Every row gives one point. A path goes straight from each point to the next, and from the last back to the first. The post is the endless flat space through its rows: a point in 2 columns, a line in 3, a plane in 4, and so on, so that a path can go around it. How many times does the path go around the post? Going back the other way cancels.

Post, 2 rows:
[[ 0.19 -0.28  0.69]
 [ 0.10  0.05 -0.30]]
Path:
[[-0.27 -0.18 -0.20]
 [ 0.36 -0.69  0.51]
 [ 0.79 -0.03 -0.38]
 [ 0.48 -0.23  0.46]
 [ 0.30 -0.49  0.70]
 [ 0.63 -0.11 -0.35]
 [ 0.28  0.40 -0.41]
 [-0.11  0.31  0.62]
 [-0.34 -0.43  1.12]
 [-0.32 -0.57  0.18]
 [ 0.37 -0.63  0.24]
 [ 0.60 -0.01 -0.14]
 [ 0.36  0.26  0.41]
 [ 0.03 -0.10  0.59]
 [-0.29 -0.21  0.06]
 [-0.36 -0.24 -0.51]
 [-0.11 -0.32  1.37]
 [ 0.00  0.59  0.33]
 [ 0.68  0.10  0.16]
 [ 0.77 -0.66  0.52]
 [-0.03 -0.39  0.23]
 [-0.10 -0.06  0.17]
 [ 0.04  0.12  0.26]
 [ 0.19  0.45 -0.04]
 [-0.46  0.25 -0.18]]
Times around: 1

Post, 5 rows:
[[-0.03 -0.46  0.15  0.31  0.25  0.05]
 [ 0.19 -0.48 -0.50 -0.10  0.35  0.54]
 [ 0.38 -0.06  0.14  0.23  0.16 -0.41]
 [-1.27  0.31  0.16  0.32  0.00  0.55]
 [ 0.11  0.10 -0.01 -0.63 -0.26  0.32]]
Path:
[[-0.41  0.55 -0.09  0.28 -0.01 -0.62]
 [ 0.17  0.07  0.42  0.00 -0.51 -0.43]
 [ 0.33 -1.02  0.18 -0.36 -0.05  0.87]
 [-0.61 -0.06  0.45  0.17  0.05  0.49]
 [-0.21  0.59  0.55  0.15 -0.45  0.02]
 [-0.63  0.04  0.25 -0.28 -0.77  0.73]
 [ 0.26  0.47 -0.25  0.27  0.29 -0.12]
 [-0.19  0.49  0.48  0.68  0.40 -0.61]
 [ 0.08 -0.98 -0.56  0.33  0.90  0.13]
 [-0.09  0.01  0.18  0.39  0.05 -0.38]
 [-0.09 -0.85 -0.11 -0.06  0.11  0.82]
 [-0.81 -0.40  0.28  0.66  0.23  0.76]
 [ 0.89 -0.58  0.23 -0.38  0.52 -0.18]
 [-0.14  0.12  0.21 -0.36 -0.08 -0.07]
 [-0.36 -0.10  0.39 -0.34 -0.37  0.14]
 [-0.52 -1.13  0.15  0.26  0.60  0.25]
 [-0.39  0.06  0.44 -0.06  0.05  0.20]
 [-0.04 -0.52  0.12 -0.31  0.25  0.21]]
Times around: 2
